Rows are points. A path goes straight from each point to the next, and from the last back to the first. The post is the endless flat space through its rows: a point in 2 columns, a line in 3, a plane in 4, and so on, so that a path can go around it. Count how often the path circles the post. Going back the other way cancels.
In the rows, 128 means zero.

Post (1 x 2):
[[131 111]]
Path, 22 rows:
[[131 135]
 [157 124]
 [154 102]
 [146  61]
 [112  99]
 [110  55]
 [167  92]
 [145  85]
 [ 90  82]
 [ 66 115]
 [104 162]
 [171 138]
 [177 104]
 [168 102]
 [140  92]
 [146  92]
 [184 131]
 [187 156]
 [182  98]
 [153  64]
 [ 80  87]
 [ 92 120]]
Times around: 2

Post:
[[132 130 104 134]
 [160 128 179 213]
 [157 108  90  64]]
Path (19 x 4):
[[182 132 116 126]
 [147 134 113 205]
 [136 107 109 149]
 [ 87 112 134 110]
 [118 183 144 114]
 [112 189 123  99]
 [ 81 108 126 131]
 [129  51 144 138]
 [181  82 119 182]
 [149 131  62 100]
 [ 90  79  64 179]
 [129  90 153 149]
 [162 140 207 135]
 [141 148 111 122]
 [178 145  33 127]
 [120 121  80 142]
 [ 92  80 125 143]
 [193  88 179  72]
 [146 141 121 101]]
Times around: 2

Post, 7 rows:
[[ 71 185 167 122 141 183  82  61]
 [ 85 192 159 128  89 160 140 161]
 [143 106  73  30  76  92 182 152]
 [126 195 125 156 110 162  94  61]
 [162 101 131  85  94  54 160  92]
 [126 114  90 104  85  64  84 145]
 [ 84 180 125 140 159 168 149 149]]
Path:
[[103 114 136 119  93 105 180 144]
 [164 144 125  76  43 185 167 144]
 [171 147 123 118 123  99 146 115]
 [121 152 145 103 156 152 146 128]
 [100 140 143 148 148 146 111 116]
 [ 90 137 129 137  26 116 126 107]
 [ 72 122 131 149 101  82 174 125]
 [122 132 120 131  81 174 163 139]
 [179 139  99 119 104 186  92  72]
 [127 138 135 147 141 143 135  61]
 [ 79 181 115 124  70 157 144 157]
 [112 151  58  48  63 111  92 123]
 [108 152  95 139  99  97 119  90]
 [ 81 130 145 143 100 175 178 108]
 [151 149 139 156  19 153 129 171]
 [123 131  70 128  88 102  88 112]
 [147 112  97 137  51 116 134 149]
 [141 151 138 158 122 133  61 127]
 [126 192 147 121 123 135 184 149]
 [107 177 157 142 164  34 160 170]
 [120 173 137  77 134 157 132 113]
 [144 132 103 124 107 154 128 129]
 [ 91 161 164 151 106 195 170  91]
 [ 68 140 148 136  84  75 112  80]
 [ 74 220 158 150  93 116  97 132]
 [152 140  96  87 178  97 112 117]
 [101  86 192 120 117  85  21 187]
 [105  96 167 134  86 116  62  53]
 [ 81 153  98 139  96 160 136  86]
 [128 166  85 124  94  53 142  97]
 [107 138 136 104  56  74 135 136]]
Times around: 1

Post:
[[137 132  98 126 116 104  97 104 135 157  76]
 [155 128 122  98 186 125 116 153 101 197 149]
 [144 139  58 164 138 106 123 137 145 140 100]
 [120  97 164  58 137 188 138 128 160 108 194]
 [190 141 143 107 163 101 118 170 122 144 126]
 [ 95 199  96 134  66 176 147  59 134  97 137]
 [156 120  98 175 120 122 117  94 108 150 109]
 [100 177 116  75 129 186  61  61  92 104 160]
 [111 109 113 172 163  98 142 117 162 144 104]
 [156 137  96 113 119 139 192 105 123  98 105]]
Path:
[[149 142  56 145 123 135 120  54  92 151 146]
 [142 162 112  34 171 144  93 128 183 143 154]
 [159 106 107 116 139  99 142 151 170 110 150]
 [163 144  96 113 130 129 216 140  75 206 151]
 [ 95  68  60  94 164  84  91 125 142 128 109]
 [149 180  64 173 210 118 160 105 117  83 187]
 [136 137  51  42 167 211 102  67 123  75 141]
 [171 139 138 132 160  93  95 127 119 133  66]
 [ 94  81 137  54 122 172 165  82 144 123 111]
 [178 146  95 210 135 149 133 137 175 164 129]
 [165 217 107 135 138 180  91  67 101 102 155]
 [134 134  96  80 152 157 139 124 141 172  80]
 [116 146 131  98 122 139 167 161 169 157 135]
 [112 166  92  87 148 122 130 136 142  82 111]
 [132 147 122  97 123  88  32  62 109 158 118]
 [129 128 127 138 141 163  55  65 102 188 168]
 [156 123  93 158 180 163 113  86 101 144 195]
 [179 158  78 159  91  71 160  92  65 216  73]
 [162  75 110 150  88 109 134  94  72 140  89]
 [143 155  62 127  70 144 155 123 113  87  91]
 [113 129  69 133  64 147  96  82  93 145 137]
 [148  66  62  64  98 191 137  75 120 128 160]
 [170 110 137 104  89  86 124 144 165 156 131]
 [ 69 140  99  87 116 149 151 179 175 116 193]]
Times around: 1

Post (11 x 12):
[[152  84  86 117 122 125 107 139 134 123 172 156]
 [183 160  56  93 130  79 120 104 113 129  86 117]
 [124 180 192 147  68 169 149 165  83 105 114 177]
 [147 149 108 100 182 168 142 112 127 155 165  71]
 [221 147  99 168  92 105 135 166 159 104 104 120]
 [117 176 221 179  61 176 168  93  80  70 174 216]
 [120 116 130 133 119 112 188 135 147 147 127 144]
 [177 123 102 140 129  89 119  79 103 202 143 142]
 [134 159  91  59 154 100  70  49 155 194 109 158]
 [ 97 116  89 153  91 126 101 123 158 161 137  95]
 [102 173 107 110 207 123 120 140 137 161 140  89]]
Path:
[[ 60 146 124 130  71  96 164  98 135  81  82 182]
 [225 134 153 115 123  67 160 133 162 110  84 176]
 [ 61  98  96  64  90 125 162  82  97 128 171 127]
 [166 147  97 125 150 128  92 101 126 219 157  93]
 [118 152 145 139 116 197 130 185 148  44 163 171]
 [169 151 125 115 139 144  97 107 120 103 142 176]
 [180 125 120 137 119 100 153 121  81 115 134 110]
 [111 180 125  33 120 154  99 113  85  81 125 176]
 [122 187 138 201  18 103 154  71 113 112 132 134]
 [ 89 121 131 147 137 183 147 223 137 146 150 127]
 [ 89 103  88 158 208  84 220  86 131  93 146 153]
 [172 142  93  67 181 109 123 114 104 170  87 107]
 [133 115 151 137 123 113 136 105 130 163 155  96]
 [ 99 144 177 195 138 107 152 151 106 168 104 164]
 [102 134 144 227  86 163 174 143 140 119 135 139]
 [137 133 116 137  56 191 121 142 129 149 146 102]
 [192 153 113 111  62 111 101 122 135 134 107 146]
 [143 161 181  65 108 167 133 149  95 132 121 106]
 [ 70 173 186 145 130 161  74 136 159 125 124 189]
 [ 44 137 132 123 167 146 134 153 123 155 102 160]
 [153 127  66  91 146 131 132 131 123  81 153 142]
 [145 147 116 117  52 130 104 171 126 159 121 138]
 [156 137 178 202  78 116 232  72  82  97 195 112]
 [124 172 123 129 141 141 109  92  99  75 128  86]]
Times around: 0

Post:
[[130 150 108 118 126  76 101 161 169  75 114  57  75 175 123 159  31 118]
 [119 155 148 121 171 110 184 111 143 135  80  31 112 117  87 107 181  54]
 [141 160 135 145 103 160  86 121  75 103 155 176 115 160 156 167 170  99]
 [136  99  65 159 117  97 109 157 232  89 144 120 149 163 151 163 111 103]
 [172 164 148 149 102 168 154 143 141 117 103 153  73 116 154 147 142 152]
 [121 132 123 135  62 104 113 102 209 105 160  72 175 191 139 140  53 128]
 [150 186 168  62 194 179 159 141 150 130 151  65 109 124  83  74 189  59]
 [114 105 139 130 118 140  71 114 146 160 115 183 115 110 162 131 115 122]
 [155 109 104 133  98 146  60 136 137  99  88 122 129 158 191 108 132 176]
 [112 139 176 110 117  22 127 148 207  67 140  74 135 150 125 131 105 134]
 [139  77 118 178 133 105  70 145 167 131 145  95 164 138 141 185  98 193]
 [136 184 137  53 148 138 191 151 134 159  86 107 132 166  85 123 180  88]
 [183 170 188  54 103 162 139 173 114 155  82  75 110  77 111 132 179  54]
 [135 126  87 168  81 142  85 147 134  91 119 158 183 115  98 123 108 152]
 [117 111 100 104 133 179 146 126 103 100 128 151 142  79 203 183 135 163]
 [176 141 130  44 142 156 146  92 129 128 118 108  85 102  72 140 209  79]
 [177 162 187  84 165 180 140 119 121  77  66 144 119 131 107 161 172  79]]
Path:
[[117 148 164 123 142 117  85 160 140 120  58  81 100  78  99  98 125 135]
 [ 96 136 201  98 141  82 129 119 179  79 136  75 128 165 133 119 175  71]
 [137  87 135  81 149 178 133 155 165 145 125 114 129 116 121  98 158 115]
 [ 97 110 152 100 131 193 178 109 161 139 139  83 176  38 141 153  99 175]
 [117 199 172  67 120 170 170 131 169 142 192 123 165 206 229 148 189 143]
 [147 134  89  69 151 129 184 130 187  89 143  94 148  94 190 159 131  94]
 [178 178 211  85  84 136 171 152 134 128 110 154  74 204 185 159  78  69]
 [143 129 186 140  99 122 109 144 145  57 104 103 172 137  69 115 141  60]
 [126 155 146 114  65 158  95 150 160 122 199 115 118 146 114 146 105 128]
 [127 140 132  89 142  83  39 136 153  98 112  75 112 144 138  80 117 149]
 [166 176 159  99 169 116 129 137 155 101 127  99  77 166 147 136 154  83]
 [175 137 110  80  74 149 144 105 162  79 132 124 113 167 156 172 120  84]
 [140  67 128  66 120 168 132 131 149 149 133 103 123  75 147 170 162 118]
 [130 110 133  93  39 146  79 113 124 123  87 175 120 142  85 153 128 110]
 [164 117 104 188 133 133 101 118 186  91  99 170  54 138 116  72 143 121]
 [232 158 117  78 117 126  76 149 101  92 125  60 103 177 117 175 107 159]
 [129 132  74 109 149 110  90 119 134 110 128 139 114  87 129 165 146  90]
 [187 136 228 122 182 124  12 130 118 158 110 128  46 192 130 154 209 141]
 [148 137 179 118 119  96 156 155 174 104 146 102 137 153 113 185 174 131]
 [163  65 115  68 123 115 154 180 169 150 118  85 102 101 182 149 116 178]
 [143 147 141 187  79 108 123 161 137  98 138 163 184 130 177 150 153  94]
 [191 150 117 210 150 166 117 150 165  80 121  82 180  60 115 142 170 131]
 [102 164 165 147  78 132 111  78 136  98 126  99 155 172 151 136  98 156]
 [121 132 174  84 137 199 151 149 113  89 108  48 135 118 139 120 166 144]
 [133 152 140  90  58 152 153  62 138 116 198 138  90 215 182 131 100 105]
 [158 148 136  74 155 112 100 132 122  27 112 128 139 151  91 139 113 104]
 [144 201 196 133 152 136 115 107 150 116 170 131 135 117  98 128 146  87]]
Times around: 1
